Every row gives one point. The points of each table are mixes of a few directions, plus a little noise. Count the directions of each table, and those that both share. Where both have some left over, give the other angles between the two spaces (their principal angles), to ten degrees, smallest first.

First (5 x 2):
[[ 0.4 -1.7]
 [-1.6  5.7]
 [ 0.8 -2.6]
 [ 1.1 -4.0]
 [-0.7  2.6]]
Second (5 x 2):
[[ 0.1 -0.5]
 [-0.8  3.1]
 [ 1.5 -5.2]
 [-1.3  4.8]
 [ 0.6 -2.1]]
Directions: first 1, second 1, shared 1

First (6 x 4):
[[ 0.3 -2.5 -1.1 -3.5]
 [-0.9  1.5  1.7 -0.1]
 [-1.1  2.7  2.2  1.4]
 [-0.5  2.7  1.4  3.1]
 [ 2.9 -6.6 -5.8 -3.1]
 [-0.6  2.3  1.5  2.1]]
Second (6 x 4):
[[ 3.9  5.5 -1.9  0.7]
 [-2.0  0.9  2.7 -1.9]
 [ 0.2 -3.7 -1.8 -1.4]
 [ 0.6 -1.9 -1.0 -5.3]
 [ 0.1 -1.2 -0.9  3.0]
 [-2.9  0.4  2.8  4.8]]
Directions: first 2, second 3, shared 2

First (7 x 6):
[[ -0.1   0.0   0.1  -0.2  -0.3  -0.2]
 [  0.1   0.0  -0.3   0.5   0.7   0.4]
 [  0.1  -0.1  -0.3   0.6   1.0   0.6]
 [  0.5  -0.4  -1.9   3.0   4.8   3.0]
 [  0.3  -0.3  -1.6   2.5   3.9   2.5]
 [  0.1   0.0  -0.1   0.3   0.3   0.3]
 [ -0.9   0.6   4.2  -6.5 -10.5  -6.5]]
Second (6 x 6):
[[ 0.3  0.5  0.5 -1.7  0.3  0.0]
 [-1.8 -0.6 -1.2  4.0 -0.6 -1.6]
 [-0.3 -0.8  1.6  2.7 -1.3  6.9]
 [-2.5  1.9  0.5  0.6 -0.2  2.8]
 [ 3.3 -1.9 -6.6 -3.5  0.6 -6.1]
 [ 0.9  0.8  5.2 -2.1  1.0 -1.9]]
Directions: first 1, second 4, shared 0; angles 60

First (9 x 8):
[[-0.4  1.6 -0.9 -7.8 -1.2 -3.0 -7.2  4.0]
 [ 6.7 -4.9 -0.3  2.0 -0.6  1.7  5.7  4.1]
 [-2.1  0.8  0.6  3.2  0.8  1.0  1.5 -3.4]
 [ 6.2 -4.3 -0.3  1.3 -0.7  1.4  4.9  4.1]
 [-2.2  1.5  0.2  0.3  0.4 -0.2 -1.0 -1.9]
 [-3.9  2.5  0.4  1.0  0.6 -0.2 -1.4 -3.6]
 [-2.3  1.5  0.2  0.7  0.5 -0.1 -0.8 -2.2]
 [-0.3  0.6 -0.3 -3.0 -0.4 -1.2 -2.8  1.4]
 [-1.5  0.6  0.4  2.3  0.6  0.6  1.1 -2.4]]
Second (10 x 8):
[[ 2.5 -1.5 -0.1 -0.3 -0.4  0.2  1.1  2.1]
 [-3.9  2.9  0.0 -1.7  0.3 -1.2 -3.8 -2.1]
 [ 1.5 -1.9  0.4  4.6  0.5  2.0  5.0 -1.3]
 [ 4.3 -2.5 -0.6 -1.7 -0.8 -0.1  0.9  4.2]
 [ 0.5 -0.4  0.0  0.2  0.0  0.1  0.5  0.3]
 [-0.5  0.9 -0.2 -2.9 -0.3 -1.2 -2.7  1.2]
 [-0.5  0.6  0.0 -1.1 -0.1 -0.5 -1.2  0.3]
 [-2.1  1.6 -0.1 -1.3  0.1 -0.7 -2.3 -1.0]
 [ 7.4 -5.3 -0.3  2.2 -0.7  1.9  6.4  4.4]
 [-8.9  5.7  0.9  1.7  1.5 -0.5 -3.8 -8.0]]
Directions: first 2, second 2, shared 2

First (8 x 9):
[[-5.7 -3.0 -4.0 -0.3  3.9  2.3 -1.1  3.4  1.0]
 [ 5.9  3.1  4.0  0.4 -4.1 -2.3  1.2 -3.6 -1.1]
 [ 7.1  3.6  4.9  0.4 -4.9 -2.6  1.4 -4.3 -1.3]
 [-3.1 -1.7 -2.1 -0.3  2.3  1.2 -0.6  1.9  0.7]
 [ 3.7  1.7  2.6  0.1 -2.5 -1.4  0.8 -2.2 -0.5]
 [-4.4 -2.3 -3.0 -0.2  3.1  1.8 -0.9  2.9  0.7]
 [ 0.6  0.2  0.5  0.0 -0.5 -0.2  0.1 -0.4 -0.2]
 [-4.0 -2.2 -2.6 -0.4  2.9  1.5 -0.8  2.5  0.8]]
Second (8 x 9):
[[-2.0  4.4  0.3  2.2  2.3 -0.8  1.5  1.0  0.5]
 [ 3.6  0.3 -0.4  0.0  1.6 -0.4  2.2 -1.1  6.4]
 [ 6.6 -8.0  0.4 -3.7 -4.9  0.8 -2.1 -2.8  0.5]
 [-5.1  0.3 -0.7  0.5  0.3  1.0 -1.3  1.4 -4.3]
 [-2.0  4.6 -0.3  2.2  3.2 -0.7  2.0  1.1  2.1]
 [ 0.7 -3.0 -1.4 -0.8  1.5 -0.2 -1.2  2.6  1.3]
 [-0.6 -0.3  1.3 -1.2 -4.6  2.3  0.7 -5.8 -2.4]
 [-1.1  1.6  0.8  1.2  0.6 -2.2 -1.8  3.9 -4.2]]
Directions: first 1, second 4, shared 1

First (8 x 11):
[[-0.9 -0.6 -1.3  3.8  0.0  0.4  0.3 -3.0  2.0  3.0 -2.9]
 [ 0.9  0.7  0.4 -2.6 -0.2  0.0 -0.4  2.2 -1.9 -3.0  2.5]
 [-0.3 -1.2  4.2 -6.3  1.4 -1.7 -0.6  2.1 -0.9 -0.7  2.6]
 [ 2.0  2.3 -2.5  1.0 -1.6  1.3  0.8  3.1 -2.0 -4.5  2.3]
 [-1.2 -2.1  4.8 -7.1  2.1 -2.0 -1.7  0.5 -0.9  0.6  1.8]
 [-2.8 -2.9 -2.0  3.7  1.6  0.4 -2.3 -8.5  2.1  6.4 -6.1]
 [ 0.9  1.9 -2.0  6.4 -1.8  1.0  2.9  1.0  2.5  0.8 -1.3]
 [ 1.4  1.8 -1.5  1.4 -1.3  0.7  1.1  2.4 -0.7 -2.8  1.4]]
Second (8 x 11):
[[ 9.8 -2.8  3.8 -3.5 -0.5 -2.7 -1.0 -2.7  3.5  0.7 -1.7]
 [-2.2  3.2 -3.6  2.2 -0.1  2.2 -3.4  1.6  1.9 -0.3  2.3]
 [ 1.4 -0.3 -0.2 -0.9 -0.7  2.1  0.5  0.9 -1.1  1.2 -1.6]
 [-7.5  2.9 -3.4  3.1  0.8  0.4  0.4  1.2 -1.7 -1.0  2.7]
 [-4.8 -3.2  4.4  0.4  0.6 -1.2  1.9  0.1 -1.9 -1.9 -1.6]
 [-1.0  1.3 -1.9  0.8 -0.7  3.5 -1.7  2.1  0.0  0.6 -0.1]
 [ 2.7 -2.6  4.0 -0.9 -0.6  1.1 -3.5  0.4  3.1 -1.0 -1.8]
 [ 1.7  1.5 -3.1 -1.2  0.9 -5.4  6.7 -3.6 -3.8  1.8  1.7]]
Directions: first 3, second 4, shared 0; angles 50, 90, 90
